Rows are points. The points of each table are mixes of a few directions, plus a little noise. How many directions does each table use, and how many do they share? Where both have some left over, give the other angles between the two spaces (their principal angles), to ten degrees, smallest first.
In the rows, zero is written as 128.

First, 7 rows:
[[100 144]
 [184  96]
 [ 92 148]
 [ 94 147]
 [117 135]
 [188  94]
 [121 132]]
Second:
[[188  94]
 [ 76 157]
 [122 131]
 [ 91 149]
 [170 105]
 [142 120]
 [106 140]]
Directions: first 1, second 1, shared 1

First:
[[115 144 129 129]
 [120 155 124 141]
 [116  81 144  84]
 [179  96 117 147]
 [180 141 105 180]
 [ 91 186 127 139]
 [ 95  93 149  76]]
Second, 6 rows:
[[ 26 158 146 115]
 [139  97 119 165]
 [110 100 129 146]
 [148 117 135  88]
 [178 147 120 122]
 [166 148 120 131]]
Directions: first 2, second 3, shared 2

First (10 x 8):
[[102 130 152 157 152 109 192 130]
 [109 130 146 149 146 114 175 129]
 [ 96 131 158 164 157 105 208 130]
 [ 98 131 156 162 156 106 203 130]
 [152 126 106 101 106 145  69 126]
 [160 125  98  93  99 150  50 127]
 [103 130 151 156 151 110 190 129]
 [150 126 108 104 108 144  73 127]
 [154 126 104  99 104 146  64 127]
 [157 125 101  96 101 149  56 126]]
Second, 10 rows:
[[135 149 128 124 137 135 117 132]
 [136 129 125 167  96 125  65 113]
 [ 94  35 130 124 107  99 209 118]
 [151 214 130  88 183 158 121 154]
 [114  92 129 120 125 117 169 126]
 [104  68 130 115 124 110 199 126]
 [134 130 125 155 106 126  84 118]
 [147 171 126 144 125 140  67 127]
 [145 198 130  89 178 153 134 151]
 [122  95 126 153  99 116 115 114]]
Directions: first 1, second 2, shared 0; angles 50

First (10 x 9):
[[108  65 140 143 167 123 154 172 135]
 [179 117 149 126 112 135 114  89 118]
 [131 188 137 148 108 114 150 121  86]
 [146  27 125  99 154 151  91 124 188]
 [ 81 190 109 138 146 101 147 146 131]
 [ 90 157 110 132 101 139 143 163 100]
 [161 150 132 116 163  99 100  67 177]
 [159 202 140 136 116 104 126  77 111]
 [115  83 106 104  94 172 106 153 132]
 [110 100 132 139 119 141 150 169 102]]
Second, 7 rows:
[[114 146 119  97  95 116 147 133 120]
 [135 123 125  54  93  90 152 106 150]
 [108 117 147 186 151 134 161 177  84]
 [125 105 147 139 141 113 161 149 113]
 [165 142 103 126 146 167  29  61 188]
 [125  98 154 169 161 122 158 159 105]
 [124 164 102 125 110 154  89 112 136]]
Directions: first 4, second 3, shared 2; angles 90

First, 10 rows:
[[135  91  95 111 136 133 125 153 137  78 162 111]
 [110 148 149 167 103 129 159 146 110 126  97 162]
 [136 132 113  93  68 211  74 107 121 107 125 142]
 [128 102  96 151 118 113 103 180 136  95 164 176]
 [122 136 152 125 177  86 198 106 128 140 108  58]
 [143 118 138 126 161 114 103 120 131 178 139 151]
 [ 84  95 161  87 157 145 166 149 165 113 104  68]
 [153 147 150 154 175  87 204  93  88 158 107  98]
 [135 158 130 125  82 165  58 102 125 167 122 179]
 [134 154  95 141 102  97  91 124 139 117 153 136]]
Second (10 x 12):
[[107 137  85  81  65 141  79 118 185 107 152  94]
 [136 102 145 121 160 179 168 151  88 127 106 190]
 [147 113 129 113 162 145 165 123 104 150 122 156]
 [159 128 125 115 183 154 158 120  78 114 120 154]
 [126 122 125 143 116 123  55 144 142 102 152 122]
 [107 107 111 113  48 165  75 142 169 113 144 127]
 [133 155 151 151 176 105 193 120  88 128  96 125]
 [113 125 129 135 129  72  89 132 177 163 152 108]
 [160 103 129 161  90 118  91 108 124 153 157 110]
 [ 91 188 151 146 152  77 209 123 126 122  80  94]]
Directions: first 6, second 6, shared 4; angles 60, 70

First (8 x 14):
[[120 137 128 108 113 121 126 124 121 126 111 117 129 128]
 [129 162 129 100  93 105 125 118 124 123  98 103 139 123]
 [148 133 128 157 138 128 130 130 145 129 147 136 133 123]
 [ 58   7 126 119 200 199 131 153  84 140 160 176  78 159]
 [141 134 128 143 131 126 129 128 138 128 137 131 132 125]
 [145 126 128 158 144 132 130 132 143 130 150 140 131 125]
 [145 153 128 134 115 113 128 123 139 126 124 119 139 121]
 [138 172 129 105  89  99 125 116 130 122  98 101 143 120]]
Second, 9 rows:
[[ 89 114 113 142 105 116 148 132 102  59 138  87 132 148]
 [114 138 161 143 137 135 102 140 156 192 130 120 143 126]
 [ 95 128 117 147 102 114 131 116 107 123 152 101 119 154]
 [138 136 120 126 115 122 126 113 105 149 148 130 105 142]
 [ 82 129 142 159 130 125 113 127 167 165 125 118 155 130]
 [175 119  95  97 147 132 151 113 134  84  98 181 121  99]
 [144 126  96 117 111 118 146 107  94  97 140 136 101 140]
 [136 138 163 127 142 141 105 146 146 179 126 125 137 120]
 [180 123 145  92 162 151 131 156 141 105  95 154 138  91]]
Directions: first 2, second 4, shared 0; angles 70, 90

First, 11 rows:
[[162 117 145 135 171  78 143 116 151 126  94 137  87 147 137 152 170 164
  189 103]
 [120 130 124 127 116 142 118 135 120 130 137 129 141 123 123 122 113 120
  111 135]
 [142 129 140 126 152  96 165 101 150 120 108 116  92 136 147 142 171 144
  171 111]
 [133 137 140 119 146  97 190  83 156 113 111  97  84 133 160 139 183 135
  173 111]
 [ 74 147 104 115  62 202 116 139  97 129 179 108 185  98 121  91  71  73
   39 165]
 [143 107 121 146 128 143  43 188  99 149 133 181 168 133  85 127  70 140
   99 137]
 [169  90 126 159 152 125   7 213  96 159 118 213 167 146  68 140  63 165
  117 129]
 [112 140 128 117 118 132 166 101 137 118 134 100 118 121 147 123 146 113
  128 128]
 [100 149 123 111 103 145 178  93 135 115 143  86 124 114 153 115 145 100
  113 136]
 [121 140 132 119 130 116 178  92 147 115 123  98 103 126 153 130 163 122
  148 121]
 [133 122 126 134 129 131 103 146 120 134 129 144 139 130 117 128 113 133
  121 130]]
Second, 9 rows:
[[143 158 127 137  90 150 164 148  95 151 128  92 101 139 136  96 134 112
  141 128]
 [113  93 143 173 122  91 120 153 170  76 158 168 136  83 136 126  97 166
  155 138]
 [101 101 127 122 172 103 107 115 173 107 174 181 164 122 155 188  96 155
  107 136]
 [131 130 120 115 124 152 140 104 101 131 101  99 122 150 117 121 180 139
  104 115]
 [165 170 137 108 114 169 146 124  60 179  94  87 114 164 105  80 146  86
  166 111]
 [154 180 111  82 117 156 129 125  87 199  80  73  99 161 107 112 139  51
  111 127]
 [118 100 125 123 147  98  81 119 164 103  94 144 133 101  97 137 132 126
  113 131]
 [120  83 158 164 153 102 109 129 152  72 161 190 167 100 127 127 103 181
  183 121]
 [106 138 104 125 113 129 157 135 148 134 162 117 114 133 171 166 125 137
   71 144]]
Directions: first 2, second 5, shared 0; angles 50, 70

First (10 x 32):
[[121 180  78  89  87  72  88 116 115 171 135  28 206 149 116 173 181 148
   61 169  54 154 164 170 113 163  80 121 109 176  31 219]
 [145  94 133 133 156 183 149 134 148 127 150 176  69 134 121  98  84 117
  201 132 157  91  94  97 147  93 179 165 127  92 178  73]
 [141 103 139 141 156 165 178 140 147 164 128 164  98 151 105 124 123 122
  189 124 154 101 109 112 143 139 163 184 138  97 155  84]
 [119 144 139 143 121 114 120 126 120 120 106 129 140 111 138 130 147 130
   96 114 129 157 137 130 124 132 112 112 131 153 126 141]
 [117 168  94  97  87  77  59 111 106 103 139  58 178 112 147 143 142 140
   50 153  75 158 156 155 109 120  82  72 108 173  69 201]
 [130 122 148 154 142 157 137 132 135 119 117 172  95 112 134 107 119 121
  146 112 156 138 112 104 139 106 149 140 132 133 167  99]
 [131 121 153 162 151 158 171 139 142 157 103 173 105 132 115 123 143 124
  159 106 159 136 115 109 143 139 152 173 141 126 159  94]
 [135 115 129 131 139 158 123 128 136 113 142 154  93 120 133 104 100 122
  158 132 141 117 109 108 138  94 154 137 123 120 158 103]
 [127 100 141 120 134 112 154 132 125 114 130 132 134 139 126 136 114 126
  139 116 143  96 133 141 116 154 119 108 141  83 134 107]
 [116 133 125 110 108  82 103 120 109  93 128  95 163 117 144 140 127 132
   80 125 112 131 151 153 106 140  90  70 128 127 103 157]]
Second (11 x 32):
[[132 156 126 137 101 131 100 113 137 115 120 115 140 114 133 122 138 139
   84 127 111 165 146 126 124 111 113 124 123 170 114 159]
 [148 109 185 184 128 157 163 122 143  93  97 198  98 101 144 114 126 138
  135  69 176 141 129 110 127 116 138 140 156 119 192  87]
 [154 135 104 141 162 164 153 144 120 234 142 152  94 145 119 151 181 137
  227 150 118 114  74 112 172 115 194 249 119 140 149 115]
 [144 132  80  99 144 138 100 133 108 175 174 112 106 136 135 138 136 132
  195 175  96  99  84 124 153  90 171 178 103 131 126 137]
 [126 158 159 165  94 133 125 111 153 100  85 132 151 110 126 119 145 140
   48  94 133 190 170 125 113 136  92 112 140 176 118 153]
 [130 155 134 145 105 132 115 117 141 124 109 120 142 118 126 125 145 137
   83 120 118 168 149 126 124 124 111 130 128 169 114 154]
 [107 108  95  72 139  95 108 137 106 113 164  88 139 146 126 130  90 110
  138 165 113  81 122 146 118 137 119  76 113  87 100 130]
 [116 107 146 126 134 116 147 133 128 102 119 136 132 131 125 124 108 118
  120 113 149 114 138 133 116 150 114  93 139  98 134 108]
 [ 82  82 116  63 148  70 138 147 108  83 148  86 157 159 113 127  65  92
  116 148 138  63 144 159  98 184  90  21 128  45  93 108]
 [147 112 110 119 148 143 123 133 113 149 161 145  94 127 142 131 123 130
  199 146 125  92  87 120 147  95 171 166 119 108 157 109]
 [121 154 152 157 104 128 135 119 150 120  87 126 154 122 117 126 150 135
   62 102 131 180 165 128 117 150  96 120 139 167 111 149]]
Directions: first 4, second 4, shared 2; angles 30, 30

First:
[[153 116 151 142 121 123 109  77 132  87 139 137 103 146 130  87 113 157
  101 129 145 113 115  87 144 146 122 111  92 147 129 116]
 [122 141 106 117 134 123 126 181 114 152 111 122 157 102 118 172 149 101
  168 135 118 136 131 179 117 123 119 126 151  98 113 141]
 [ 49 144 132 121 125 182 174 117 148 146 176 109 137 157 159 128 176  51
   97  73 121 160 169  28  98 102 164 172 111 169 154 153]
 [162 112 134 133 129 107 118 109 132 120 111 139 108 128 122 105  84 184
  119 150 131 111 111 157 145 135 123 119 138 126 131 105]
 [166 115 141 139 125 109 104 100 125 100 120 139 110 131 120 102 102 170
  119 146 140 110 109 133 146 146 115 106 113 128 122 112]
 [167 121 143 142 122 112  95  97 119  86 128 139 114 131 119 105 121 154
  123 139 145 110 108 117 145 153 109  98  94 127 113 120]
 [124 120 124 122 133 126 150 132 140 154 116 130 119 130 132 122  95 156
  118 136 117 128 130 154 130 114 142 148 164 133 146 114]
 [ 79 164 121 127 120 165 121 154 109 113 167 109 172 125 133 173 233   7
  155  83 133 156 154  56  97 132 120 120  73 124 102 182]
 [159 115 116 123 136  98 125 152 126 152  90 136 122 109 115 134  79 185
  144 163 118 115 110 215 140 125 123 126 178 104 129 105]
 [ 67 144 126 121 126 167 160 131 138 145 162 113 141 143 148 138 173  60
  115  89 121 153 159  61 104 109 151 158 116 152 142 152]
 [159 116 113 121 137  98 125 158 124 154  87 136 126 105 114 139  82 182
  148 164 118 116 111 221 140 124 120 126 179 100 127 107]]
Second (11 x 32):
[[137 108 163 105 119  92 127  82 165 147 119 140 111 168 106  94 138 191
  124 138 167 142 118 113 166 132 136 128 104 128 134 115]
 [148 148  71 157 155 135 142 193  95 136 127 128 170  75 154 147 149  50
   91 116 101 100 122 138  96  99 109 116 179 123 146 156]
 [130 108 149 121  79  94 143 115 125 111 152 125  87 161 111 122 100 166
  117 109 153 133 117 149 144 122 120 152 135 124 140 113]
 [127 187 120 155 181 186 105 132 122 113 120 129 173  91 119 155 167  58
  142 137  86 159 142  85  75 136 136  88  86 133  74 138]
 [124 113 122 120 131 126 128 132 132 140 118 127 128 127 143 121 120 140
  132 136 129 112 130 136 142 131 131 133 140 130 143 129]
 [156 158 149 172 156 175 113  73 128  73 128 136 102 116 117 105  57 153
   98 147  82 142 124 102  90 141 145 105 102 159  92  85]
 [ 84  82 125  80  83 101 136 161 125 159 131 111 120 151 148 146 142 141
  180 117 160 108 141 169 172 136 123 167 149 108 160 147]
 [122 110 138  99 164 124 110 102 170 177  87 140 151 137 139  99 161 164
  151 162 145 122 135 103 166 144 147 115 105 132 136 133]
 [131 136 144 137  68 101 148 135 103  87 174 120  91 153  93 150 115 120
  111  86 145 152 115 149 112 112 107 148 133 116 120 121]
 [126 132  72 161 158 182 128 184  84 112 120 116 144  64 186 146  74  77
  121 136  63  75 140 158  93 128 126 130 186 142 147 134]
 [124 127 158 101 113  91 127 102 158 151 129 136 132 166  92 122 184 148
  140 122 174 162 124 107 153 126 128 124  90 113 117 135]]
Directions: first 3, second 5, shared 1; angles 50, 90

First:
[[108 165 139 117 114 113 148 110  77 165 144 128 121 151 135 131 135  93
  148 138 113 113 106 145 139 103  96 148  86  79 148 104]
 [148 155 140 120 128 131 105 123 127 156 135 100 140 146 123 148 120 135
  154 106 139 107 103 129 142 100 134 155 170 134 106 121]
 [135 172 157 107 120 105 102 113 103 164 126 112 120 165 127 127 116 115
  143 126  98  94 113 144 138 104 140 150 132 110 120 107]
 [ 91  41  69 165 133 175 184 149 151  89 134 174 129  81 115 108 141 142
   75 129 164 195 171 113 121 176  88  98  90 166 148 165]
 [ 99  69  82 150 123 182 151 138 136 149 137 154 128 128  93 109 117 147
   80  95 153 168 159 129 150 146  88 142 122 188 119 156]
 [117 164 151 109 116 100 121 112  92 157 125 130 111 161 130 114 121 103
  131 141  87 102 123 149 134 115 127 139  96  96 137 106]
 [172 130 149 128 151 100 103 143 179  53 108 110 141  85 160 147 142 147
  152 153 135 121 123 102  90 146 190  84 169 119 125 132]
 [139 139 133 127 131 127 125 128 131 126 133 115 138 123 134 144 133 130
  148 125 141 123 112 122 127 117 131 132 145 121 124 125]
 [143 117 134 129 137 118 113 136 155  94 112 129 126 113 135 123 127 141
  121 138 122 129 140 119 111 146 160 105 142 139 124 135]]
Second (11 x 32):
[[124 134 135 125 127 112 133 126 121 116 125 134 122 125 137 123 134 117
  129 145 114 125 130 130 119 133 132 116 108 108 140 122]
 [144 101  98 142 130 194 106 137 155 178 144 102 155 143  86 150 105 174
  124  54 187 142 121 119 167 105 110 179 214 214  75 154]
 [150  90  86 148 131 221  97 140 167 197 150  93 166 150  69 158  96 192
  124  25 210 146 118 116 182  96 103 199 249 249  55 164]
 [132 122 121 131 128 142 123 130 134 139 131 122 134 131 119 133 123 138
  127 112 141 131 127 126 136 123 124 139 147 147 117 133]
 [125 133 133 126 128 116 132 126 123 120 125 132 123 126 135 124 132 120
  128 141 118 125 129 130 121 132 131 119 113 113 137 124]
 [123 137 138 123 127 107 135 125 119 112 123 137 119 123 141 121 135 113
  129 152 109 124 130 131 116 135 134 112 101 100 144 120]
 [120 143 145 120 127  92 140 123 113 101 120 142 113 119 151 116 141 103
  130 169  95 121 132 133 106 140 138 100  80  81 157 114]
 [129 126 126 129 128 132 127 129 130 131 129 126 130 129 125 129 126 131
  128 123 132 129 127 128 131 127 127 132 134 134 125 130]
 [120 142 143 121 127  94 139 123 114 103 120 141 114 121 149 117 139 105
  130 166  98 121 132 133 108 140 137 102  85  85 155 115]
 [121 140 142 122 127  99 137 124 116 106 121 139 116 121 146 118 138 108
  130 161 102 122 131 132 111 138 136 106  90  90 151 116]
 [120 141 142 122 127  97 138 124 115 105 121 139 115 121 148 118 139 107
  130 162 100 122 131 132 110 139 137 104  88  88 152 116]]
Directions: first 4, second 1, shared 1
